Each row is a point. To make a cloud, some directions were put in groups of two or more. Within a group, all points are equally far from the middle, so they leave a hole (a ring in 2 directions, a hollow ball in 3). The other directions are filled evenly. Then the cloud was stretched, turned, moved and blurred a little. Count the holes, and give their numbers of directions, smallest first.
(in the rows, 128 means zero)

Cloud (14 x 2):
72, 153
109, 133
145, 89
63, 94
182, 140
89, 90
206, 178
90, 170
194, 144
89, 156
92, 156
177, 151
97, 71
148, 116
Holes: 0

Cloud (22 x 3):
77, 49, 143
183, 161, 166
150, 141, 72
99, 147, 120
168, 187, 120
70, 78, 218
58, 110, 122
50, 89, 159
109, 139, 157
149, 206, 145
125, 176, 84
50, 117, 170
140, 188, 141
173, 105, 121
61, 156, 159
100, 67, 122
136, 129, 148
95, 96, 135
100, 148, 138
122, 173, 181
121, 158, 210
98, 108, 107
Holes: 0

Cloud (32 x 4):
81, 145, 106, 156
62, 167, 128, 124
157, 224, 110, 160
91, 115, 105, 107
89, 153, 69, 129
103, 94, 105, 95
116, 208, 95, 130
113, 146, 175, 102
99, 98, 76, 98
185, 102, 119, 118
134, 58, 159, 152
114, 119, 105, 210
90, 228, 157, 111
165, 212, 90, 116
137, 153, 158, 191
126, 158, 185, 114
130, 52, 108, 131
196, 167, 79, 137
184, 87, 87, 162
70, 243, 130, 127
142, 218, 171, 141
74, 168, 45, 107
115, 162, 114, 107
97, 115, 79, 151
118, 144, 119, 116
93, 177, 102, 186
129, 178, 91, 192
145, 94, 136, 149
84, 168, 173, 87
131, 136, 178, 132
126, 173, 72, 151
138, 220, 109, 103
Holes: 0

Cloud (56 x 6):
130, 88, 151, 166, 150, 41
178, 87, 175, 64, 120, 123
88, 155, 208, 161, 159, 119
130, 123, 117, 67, 47, 155
142, 102, 179, 109, 190, 181
123, 87, 154, 84, 175, 76
128, 88, 155, 156, 208, 155
169, 95, 187, 152, 86, 117
169, 58, 130, 175, 140, 97
92, 117, 173, 154, 165, 209
122, 87, 115, 153, 85, 194
157, 158, 96, 170, 165, 155
105, 154, 187, 213, 155, 155
93, 126, 201, 144, 92, 52
117, 80, 80, 77, 160, 101
116, 92, 159, 115, 186, 78
151, 85, 70, 76, 89, 172
114, 119, 119, 77, 158, 61
120, 107, 197, 104, 184, 163
123, 111, 155, 188, 205, 129
56, 116, 174, 152, 143, 101
145, 75, 99, 32, 131, 114
115, 68, 76, 102, 85, 165
132, 76, 113, 55, 159, 91
145, 86, 169, 167, 74, 134
139, 90, 133, 175, 155, 49
137, 162, 212, 162, 135, 159
87, 139, 181, 210, 139, 96
114, 77, 147, 98, 90, 188
103, 103, 84, 49, 148, 161
106, 115, 85, 87, 181, 139
165, 94, 89, 140, 186, 184
74, 171, 135, 116, 77, 89
184, 150, 143, 150, 119, 102
86, 170, 120, 81, 87, 88
172, 140, 82, 164, 112, 128
172, 109, 166, 204, 142, 166
118, 157, 221, 136, 102, 97
103, 71, 170, 82, 106, 166
88, 60, 115, 141, 111, 158
151, 151, 95, 115, 70, 90
79, 158, 205, 133, 99, 91
146, 49, 166, 87, 146, 109
120, 173, 118, 142, 69, 158
158, 150, 187, 137, 120, 64
160, 130, 192, 186, 99, 134
181, 94, 78, 169, 144, 145
170, 145, 163, 171, 178, 177
179, 116, 89, 82, 81, 146
104, 130, 180, 109, 125, 215
141, 66, 152, 74, 175, 119
96, 69, 73, 71, 92, 110
153, 117, 150, 206, 145, 70
131, 134, 114, 107, 201, 160
97, 178, 165, 161, 80, 140
111, 117, 173, 200, 191, 172
Holes: 2 (2, 4)

Cloud (77 x 8):
143, 160, 79, 176, 93, 128, 134, 66
168, 106, 130, 103, 212, 75, 108, 159
181, 106, 136, 143, 199, 153, 94, 123
118, 83, 157, 149, 160, 108, 107, 179
99, 125, 112, 133, 96, 125, 76, 193
104, 130, 123, 115, 204, 52, 67, 133
207, 90, 153, 99, 140, 151, 33, 119
141, 153, 125, 174, 123, 210, 136, 146
92, 152, 137, 180, 215, 64, 117, 130
117, 71, 168, 125, 144, 208, 126, 148
100, 153, 119, 140, 195, 144, 109, 167
140, 106, 94, 152, 122, 166, 121, 124
107, 111, 164, 142, 198, 122, 158, 43
182, 172, 68, 202, 148, 105, 126, 137
169, 126, 141, 160, 181, 187, 101, 146
66, 132, 97, 169, 214, 116, 204, 59
185, 96, 111, 106, 157, 20, 160, 121
170, 111, 127, 160, 212, 132, 78, 120
147, 178, 141, 141, 118, 195, 193, 145
82, 175, 119, 88, 139, 140, 87, 107
187, 162, 92, 69, 100, 113, 136, 91
143, 194, 79, 152, 138, 157, 173, 163
107, 107, 100, 133, 85, 164, 105, 138
179, 164, 65, 201, 236, 158, 147, 101
158, 153, 148, 142, 194, 86, 137, 157
149, 212, 99, 160, 183, 113, 145, 47
103, 187, 122, 133, 138, 98, 161, 155
109, 117, 93, 117, 75, 147, 49, 166
104, 105, 97, 178, 197, 139, 45, 63
127, 156, 178, 134, 157, 166, 69, 105
164, 176, 120, 175, 154, 161, 108, 150
167, 152, 178, 92, 176, 147, 180, 128
184, 178, 65, 173, 140, 84, 141, 78
149, 78, 144, 148, 190, 53, 128, 146
106, 156, 119, 74, 88, 67, 154, 131
87, 127, 121, 173, 218, 58, 55, 102
95, 110, 95, 121, 202, 74, 165, 113
72, 138, 116, 135, 196, 128, 77, 54
130, 196, 63, 184, 125, 135, 185, 117
150, 144, 203, 100, 107, 207, 102, 100
107, 135, 171, 87, 90, 112, 130, 105
145, 86, 116, 140, 178, 68, 175, 86
73, 111, 102, 177, 183, 135, 75, 49
77, 105, 117, 131, 158, 179, 91, 86
110, 152, 131, 167, 246, 129, 148, 144
178, 114, 141, 164, 201, 119, 192, 164
137, 146, 52, 182, 197, 115, 144, 144
151, 127, 133, 166, 202, 144, 75, 150
97, 128, 126, 149, 179, 92, 200, 205
205, 155, 71, 165, 139, 95, 86, 112
130, 82, 136, 146, 200, 145, 180, 70
82, 133, 62, 165, 144, 76, 142, 84
146, 171, 169, 163, 181, 190, 54, 81
164, 159, 69, 134, 85, 77, 167, 115
140, 141, 173, 128, 155, 134, 179, 56
172, 158, 151, 152, 87, 201, 132, 80
167, 151, 64, 188, 137, 150, 58, 112
100, 129, 121, 126, 201, 95, 84, 163
164, 120, 181, 140, 185, 108, 178, 105
172, 120, 192, 178, 149, 176, 91, 70
79, 169, 69, 90, 133, 76, 102, 142
165, 157, 68, 192, 153, 151, 143, 120
80, 156, 85, 148, 124, 165, 149, 118
154, 191, 98, 98, 101, 80, 80, 107
119, 122, 61, 146, 160, 96, 198, 121
108, 74, 183, 127, 160, 100, 79, 129
143, 118, 99, 127, 61, 149, 116, 76
144, 142, 118, 154, 77, 116, 92, 42
208, 118, 123, 113, 180, 118, 205, 100
165, 147, 165, 146, 189, 152, 120, 137
150, 109, 134, 117, 195, 66, 71, 89
137, 115, 164, 131, 135, 75, 17, 76
167, 152, 133, 179, 202, 200, 123, 134
109, 92, 88, 103, 138, 66, 87, 115
182, 148, 75, 196, 170, 144, 133, 91
138, 172, 47, 145, 137, 171, 112, 75
97, 150, 153, 163, 202, 115, 167, 153
Holes: 1 (4)
